Every row gives one point. Before rounding, the points of a table are all equally far from one centre. They may lie mostly on one side of it. Where is the centre, to within rounding?
In the rows, zero is written as 128.

Points:
[[57, 93, 143],
[74, 60, 130],
[90, 98, 101],
[90, 107, 103],
[62, 71, 144],
[85, 120, 111],
[64, 91, 122],
[65, 95, 120],
[103, 91, 98]]
Centre: [108, 94, 149]

Points:
[[198, 75, 105, 212, 124, 147, 112, 128, 131],
[183, 84, 79, 149, 90, 78, 152, 112, 159],
[203, 85, 123, 163, 143, 106, 130, 171, 180],
[179, 118, 91, 158, 95, 139, 159, 116, 177],
[218, 112, 103, 185, 109, 84, 117, 113, 140],
[231, 57, 135, 153, 124, 151, 166, 121, 125],
[208, 97, 70, 180, 129, 129, 133, 98, 126],
[234, 131, 111, 165, 103, 122, 118, 138, 155],
[217, 82, 76, 153, 112, 138, 127, 117, 166],
[169, 81, 120, 160, 62, 144, 131, 154, 179],
[220, 104, 103, 166, 120, 115, 164, 93, 145],
[202, 90, 160, 168, 147, 134, 140, 151, 175],
[228, 85, 121, 105, 111, 145, 182, 149, 119]]
Centre: [168, 94, 126, 136, 115, 123, 124, 136, 114]

Points:
[[90, 95, 79, 146, 105, 186, 119, 111, 198, 103, 119, 95, 113, 73, 89, 147, 137, 141],
[73, 148, 37, 183, 121, 201, 135, 126, 180, 123, 175, 115, 119, 149, 80, 124, 167, 131],
[68, 126, 88, 132, 190, 184, 132, 132, 230, 116, 154, 89, 112, 84, 101, 125, 130, 151],
[73, 159, 73, 171, 154, 212, 120, 120, 227, 100, 163, 132, 157, 119, 133, 119, 141, 167],
[72, 108, 83, 132, 166, 221, 146, 109, 201, 86, 185, 125, 158, 125, 96, 123, 108, 179],
[79, 119, 89, 150, 148, 209, 121, 140, 215, 142, 205, 109, 124, 105, 104, 81, 176, 136],
[87, 109, 76, 148, 155, 221, 115, 89, 219, 134, 165, 85, 121, 115, 106, 108, 159, 170],
[80, 128, 73, 142, 132, 179, 140, 93, 217, 90, 210, 126, 137, 85, 90, 123, 146, 178],
[97, 108, 88, 179, 143, 179, 124, 111, 218, 129, 179, 89, 121, 94, 117, 119, 140, 193],
[81, 138, 108, 187, 158, 219, 113, 139, 183, 88, 176, 105, 128, 105, 90, 74, 154, 175],
[94, 129, 55, 181, 124, 171, 134, 148, 177, 103, 172, 93, 123, 89, 96, 132, 111, 158],
[91, 167, 91, 160, 144, 202, 144, 91, 194, 109, 204, 97, 115, 89, 104, 123, 121, 163],
[92, 155, 46, 187, 144, 183, 136, 124, 200, 117, 202, 119, 143, 156, 83, 81, 168, 111],
[96, 141, 47, 158, 170, 208, 102, 134, 190, 131, 173, 118, 124, 115, 114, 98, 118, 164],
[87, 146, 90, 157, 155, 209, 73, 108, 177, 116, 127, 72, 140, 103, 84, 134, 119, 143],
[83, 133, 57, 113, 140, 175, 120, 115, 214, 139, 176, 122, 99, 91, 91, 108, 145, 177],
[119, 120, 76, 148, 164, 198, 122, 94, 183, 105, 165, 106, 162, 90, 91, 137, 129, 199],
[109, 160, 57, 168, 151, 182, 156, 143, 180, 117, 146, 88, 140, 101, 132, 130, 123, 174],
[85, 127, 56, 183, 137, 180, 104, 100, 181, 156, 176, 76, 139, 115, 145, 133, 145, 119],
[75, 150, 50, 155, 193, 200, 113, 108, 177, 132, 177, 102, 99, 107, 100, 123, 145, 141],
[111, 142, 76, 181, 154, 195, 145, 116, 238, 121, 156, 82, 131, 114, 116, 123, 179, 158],
[57, 130, 80, 166, 162, 182, 160, 76, 229, 77, 192, 114, 149, 114, 84, 101, 133, 131]]
Centre: [103, 125, 118, 131, 146, 147, 124, 111, 167, 95, 155, 119, 131, 151, 115, 114, 153, 129]

Points:
[[128, 123, 124, 127, 137, 152, 155, 101, 156, 97, 146, 199, 127, 138, 183, 96, 145, 176, 208, 154, 73, 201, 123, 74],
[98, 110, 151, 54, 84, 152, 228, 95, 182, 104, 125, 212, 93, 163, 165, 95, 145, 178, 162, 121, 122, 124, 132, 56],
[141, 161, 112, 73, 161, 147, 161, 99, 122, 86, 145, 203, 106, 109, 162, 114, 145, 140, 177, 134, 71, 157, 154, 74],
[162, 92, 170, 120, 110, 165, 167, 139, 127, 122, 177, 235, 149, 146, 148, 118, 185, 121, 178, 116, 72, 212, 122, 113],
[135, 100, 105, 120, 111, 150, 152, 106, 122, 97, 81, 175, 157, 124, 226, 102, 96, 100, 156, 135, 89, 199, 140, 81],
[136, 117, 132, 61, 127, 169, 134, 88, 131, 93, 159, 197, 126, 126, 187, 110, 126, 98, 153, 189, 89, 193, 103, 62],
[164, 126, 104, 114, 137, 166, 155, 84, 127, 73, 92, 193, 120, 165, 166, 98, 126, 120, 169, 102, 90, 194, 130, 52],
[143, 164, 114, 124, 127, 146, 149, 164, 154, 110, 129, 236, 112, 121, 197, 95, 141, 174, 118, 112, 127, 194, 123, 52],
[160, 138, 112, 103, 116, 170, 177, 116, 152, 124, 153, 187, 145, 187, 204, 107, 146, 140, 176, 69, 71, 184, 160, 57],
[150, 138, 130, 104, 173, 218, 180, 161, 139, 120, 137, 176, 115, 135, 167, 138, 134, 147, 167, 77, 82, 192, 135, 28],
[182, 127, 132, 74, 127, 164, 176, 109, 140, 111, 152, 217, 81, 156, 146, 113, 172, 138, 129, 130, 71, 195, 122, 94],
[126, 171, 110, 97, 121, 143, 167, 138, 144, 110, 147, 190, 126, 108, 154, 137, 133, 78, 183, 152, 168, 165, 106, 80],
[165, 149, 124, 100, 125, 170, 174, 79, 172, 126, 130, 215, 135, 130, 144, 105, 169, 147, 200, 88, 109, 208, 128, 99],
[132, 104, 181, 158, 95, 213, 152, 147, 157, 126, 205, 216, 136, 165, 168, 117, 136, 122, 159, 84, 80, 133, 142, 32],
[127, 154, 108, 100, 120, 174, 176, 81, 155, 117, 165, 196, 162, 116, 189, 90, 154, 143, 155, 120, 105, 197, 181, 91],
[154, 145, 174, 77, 130, 176, 119, 125, 108, 94, 123, 230, 149, 138, 190, 144, 214, 147, 131, 118, 107, 216, 145, 72],
[105, 138, 98, 73, 88, 143, 142, 151, 159, 150, 176, 241, 116, 170, 202, 53, 176, 155, 151, 95, 49, 168, 120, 100],
[136, 157, 130, 109, 95, 198, 132, 101, 132, 75, 121, 216, 121, 148, 159, 91, 114, 170, 125, 117, 106, 213, 120, 29],
[116, 125, 118, 107, 121, 179, 119, 139, 164, 88, 157, 233, 112, 177, 170, 58, 139, 120, 94, 93, 107, 236, 140, 62],
[173, 152, 146, 92, 121, 180, 135, 107, 128, 138, 105, 194, 124, 109, 157, 70, 100, 141, 189, 105, 82, 194, 155, 52],
[123, 168, 135, 96, 127, 173, 175, 117, 150, 52, 136, 230, 115, 153, 141, 63, 155, 116, 150, 162, 97, 182, 130, 86],
[161, 173, 113, 121, 104, 186, 157, 93, 132, 107, 94, 189, 153, 130, 156, 124, 128, 120, 146, 129, 74, 187, 162, 65],
[179, 150, 198, 115, 123, 192, 143, 114, 173, 89, 121, 217, 100, 125, 164, 71, 138, 171, 142, 102, 141, 211, 154, 91],
[129, 107, 112, 94, 131, 134, 189, 137, 111, 121, 163, 228, 162, 157, 190, 109, 155, 161, 163, 124, 118, 181, 120, 57],
[147, 145, 103, 117, 139, 208, 117, 116, 144, 150, 190, 202, 94, 89, 148, 104, 141, 152, 169, 76, 114, 188, 120, 71],
[137, 150, 131, 107, 112, 144, 157, 115, 143, 137, 123, 234, 103, 182, 174, 122, 129, 151, 195, 84, 147, 186, 137, 57],
[155, 157, 145, 100, 144, 171, 149, 57, 148, 107, 155, 219, 149, 176, 185, 62, 170, 100, 172, 100, 92, 136, 120, 77]]
Centre: [89, 109, 165, 84, 109, 177, 114, 147, 159, 112, 117, 154, 137, 140, 158, 105, 150, 134, 137, 88, 107, 137, 108, 112]
